Every row gives one point. Each copy is the shape, with its points in the same order, stretched, turned, moved and blurred by noise. Say if it was mirrored as well.

Shape, 7 rows:
[[-56 -29  32]
 [-31 -52  22]
 [-56  -8 -10]
 [ 31  20  46]
 [ 33   6  -2]
 [ 36  44 -18]
 [-21 -74  31]]
Copy 1, 7 rows:
[[-63 -29 -32]
 [-42 -48 -13]
 [-58   7  -7]
 [ 27  -8 -68]
 [ 34  -2 -21]
 [ 38  39 -23]
 [-35 -74 -13]]
Copy 1 is: mirrored
Copy 2, 7 rows:
[[-52 -45  25]
 [-19 -62  14]
 [-58 -19 -26]
 [ 15  36  54]
 [ 33  25   2]
 [ 27  53 -20]
 [ -2 -82  27]]
Copy 2 is: only turned

Shape, 8 rows:
[[-17  40  -3  50]
 [ -4  47 -26  12]
 [  7 -20  62 -45]
 [  3  29 -57  32]
 [ 40 -11  23   9]
 [ 18 -41  31 -20]
 [ 18 -37  43 -66]
 [-49  24 -55  69]]
Copy 1, 8 rows:
[[ -5  42   3  49]
 [ 35  31   1  39]
 [  2 -24  59 -47]
 [ 31  23 -42  39]
 [ -9  12  -1 -42]
 [-10 -23  14 -44]
 [ 26 -45  53 -66]
 [ -9  12 -51  89]]
Copy 1 is: mirrored
Copy 2 (8 x 4):
[[ 10  60  -3  39]
 [ 12  63 -27   1]
 [ 17 -22  44 -41]
 [ 20  55 -58  20]
 [ 56   1   7   0]
 [ 31 -34  11 -17]
 [ 22 -41  22 -61]
 [-21  56 -52  67]]
Copy 2 is: only turned
Copy 3:
[[-34  38  24  38]
 [-15  50 -12   5]
 [ 26 -39  42 -57]
 [-22  40 -39  37]
 [ 41 -19  14   9]
 [ 23 -50  15 -24]
 [ 33 -55  14 -70]
 [-79  35 -13  59]]
Copy 3 is: only turned
Copy 4:
[[-27  24 -16  38]
 [-14  53 -20   7]
 [ -3 -38  34 -66]
 [  2  75  -1  34]
 [ 34  -9  16 -10]
 [ 20 -14  52 -35]
 [ 12 -20  52 -84]
 [-43  71  15  77]]
Copy 4 is: mirrored

Shape:
[[-12  24 -31 -12  41 -12  57 -36]
 [ -6  42 -15 -55   7  16  -3 -36]
 [-75  39 -22  -3  -4  28 -37 -35]
 [ 21  20  -8 -51  27  40  -6  62]
 [-14  21  22  10  26  -3  33  57]
 [ -4  39  62  -4 -52 -12  -5 -13]
 [ -5 -50 -45  -2 -53  16  58 -29]
 [-16 -43  58 -36 -32 -70 -37 -13]
 [ 25  39 -57 -29  62 -26  72  -1]
 [ 27 -39  54  36  56  32 -27  48]
 [ 12 -63 -24 -11  19 -51 -22 -42]
 [-25  64 -63  -8 -32 -47  -1  25]
 [  2  11  29  40  54 -52 -36   8]]
Copy 1 (13 x 8):
[[ -3  50  -1 -22  38  12  58 -28]
 [ 12  30   1 -58  13  18 -11 -21]
 [-43  17 -10  -7  -6  44 -35  -2]
 [ 63  11 -30 -42  15  17   4  70]
 [ 22  21  13   7  15  12  33  75]
 [ 28  -2  71 -10 -26 -22 -22  -8]
 [ 19 -30 -17  -7 -38  37  89 -41]
 [  4 -78  46 -41   5 -45   5   7]
 [ 19  75 -43 -21  56  -2  75  -4]
 [ 60 -43   8  39  66  30 -12  78]
 [ -6 -57 -25 -13  53 -20  34 -29]
 [ -3  41 -45 -22 -36 -48  15  12]
 [  7 -15  12  30  70 -40 -13  37]]
Copy 1 is: only turned
Copy 2, 13 rows:
[[ 15  39 -10  34  22   9  57  45]
 [  3  67   3 -19  -6  27   2   8]
 [-49  51   2  24 -41  62 -26   9]
 [-27  13 -52 -29  37 -29  -6 -33]
 [-50 -21 -15  38  42 -44  15  -4]
 [-32   6  80  -4 -36 -20  12 -26]
 [ 19 -45 -20 -17 -63  20  75  55]
 [-14 -20  72 -50 -28 -26 -51  68]
 [ 34  62 -43  29  50 -33  65  30]
 [ -2 -76  10  27  65  -2 -46 -40]
 [ 41 -23  -2  -1 -13   1 -36  83]
 [-37  66 -37  37 -54 -62   0  23]
 [ -6  -9  34  75  41 -36 -59  37]]
Copy 2 is: mirrored
Copy 3:
[[ -8   7 -24 -27 -39 -40  15 -51]
 [ 41  49 -12 -35 -40   9  -3 -14]
 [-35  78 -14   5 -27  27 -31   2]
 [ 38 -26   0 -59  -1  42  -8  29]
 [-21 -28  37 -37 -14 -13 -20  20]
 [ 25  26  62   1 -75 -12 -34  15]
 [ -2 -14 -27  39 -85  31  47 -14]
 [ 36  41  67  59 -20 -43  33  41]
 [ 17 -37 -50 -65 -12 -57  20 -34]
 [  7 -46  67  17  45  40 -38   4]
 [ 30   7  -9  65   6 -38  40  -9]
 [ -6  28 -47 -23 -72 -53 -23  65]
 [ -1  -7  27  31  23 -54 -52   4]]
Copy 3 is: mirrored
Copy 4:
[[ 36  60 -41  63  38  -2 -10 -31]
 [ 27  42 -23 -35  48   2 -22 -36]
 [-55  31 -15 -19  29  13 -57 -55]
 [ 19  19 -41 -23  61   2  -7  76]
 [-18  31   0  55  32 -10  10  56]
 [ -8  32  71 -21 -21 -20   6  -7]
 [ 39  24 -45  35 -63  45 -23 -25]
 [ 49  -2  68   3 -34 -56 -79  21]
 [ 60  73 -81  66  58 -35  11   3]
 [  7 -71  37  41  49  16   9  69]
 [ 63 -36 -23  34   3 -40 -72 -16]
 [-36  61 -64  -2 -12 -76 -19  -6]
 [-15 -26  24  49  39 -67 -16   8]]
Copy 4 is: mirrored
